Each wall is flat, endless, passes through zero and stands at right angles to its row. A trip goes straight from one point to another. Which walls does it cross, in order?
In the rows, zero is written as 128.

Walls:
(1): [182  99]
(2): [106 152]
(3): [105 159]
(4): [140 109]
(5): [158 162]
(6): [157 146]
(7): [191 201]
(8): [157 144]
(9): [112 184]
Trips:
[120 160] to [123 156] -> none
[67 59] to [ 83 135] -> 2, 3, 4, 9
[148 101] to [176  90] -> 5, 7
[120  99] to [94 94] -> 1

Walls:
(1): [104 122 170 191]
(2): [113 143 201  63]
(3): [167 127 118 142]
(4): [174 196 118  86]
(5): [171 186 135 113]
(6): [154 125 155 125]
(7): [150 147 119 148]
Trips:
[ 68 164 114 106] to [106  95 130 140] -> 4, 1, 2
[210  73 129 142] to [146 136 156 106] -> 4, 2, 7
[175 160  94 116] to [153 163  90 129] -> 6
[115 122 112 145] to [ 87 131 133 166] -> 7
[127 117 144 179] to [167 153 143 212] -> 5

Walls:
(1): [142 136  80 129 146 202  93 129]
(2): [166 157 151  84 101 191 116 118]
(3): [109 143  97 104 124  96 114 147]
(4): [ 70  99 185 137 174  82 127 100]
(5): [154 142 143 136 160  80 129 135]
(6): [120 115 129  60 119 123  85  89]
(7): [135 146 111  49 148 192 147 102]
(8): [153 116  80  83  95  74 154  77]
(9): [141 186 148 206 128 145 167 168]
(10): [123 117 165 118 118  45  90 111]
Trips:
[204 173 153  84 147 178 128 212] to [ 51 134  76 154 138 141 160  66] -> 5, 3, 2, 8, 4, 9
[ 94 180 141  89 128 130 141  66] to [179 129 136  97  62  87 136 137] -> 4, 5, 7
[117  57 195 143 139 142 152 136] to [133  56 105 172 147 107 124 103] -> 5, 8

Walls:
(1): [155 121 172  91  67  88 110 174 129  95 172]
(2): [ 67 121 131 112 132 128 108 118 164 111  90]
(3): [172 137 144 158 157 106 147 120  76 176  54]
(4): [173 165 126 127 146 129 182 142 131 111 139]
(5): [ 94 122 134 131 198  83 100  94 109 144 205]
(6): [117 158 135  51 124 111 117 130 156 150 128]
(7): [148 122 108 128 183  68  58  58 144 126 131]
(8): [ 63 123 122 136 160 159 135 153 155 134 180]
(9): [ 50 171  85 104 120 171  79 223 121 118 118]
(10): [110 115 116 173 171 109 111  58 139 152 153]
(11): [ 85 117 110 154  77 120 159 133 123 176  32]
Trips:
[133 158  57 204 158 161 182  89 137 122 152] to [181  75 103 155 117 124 143  90 160 106 110] -> 11, 5, 8
[137 139 158 110 108  78 149 146 105 148 132] to [131  56 126 115 178 166 154 131  99 137 179] -> 11, 8, 6, 10, 3, 1
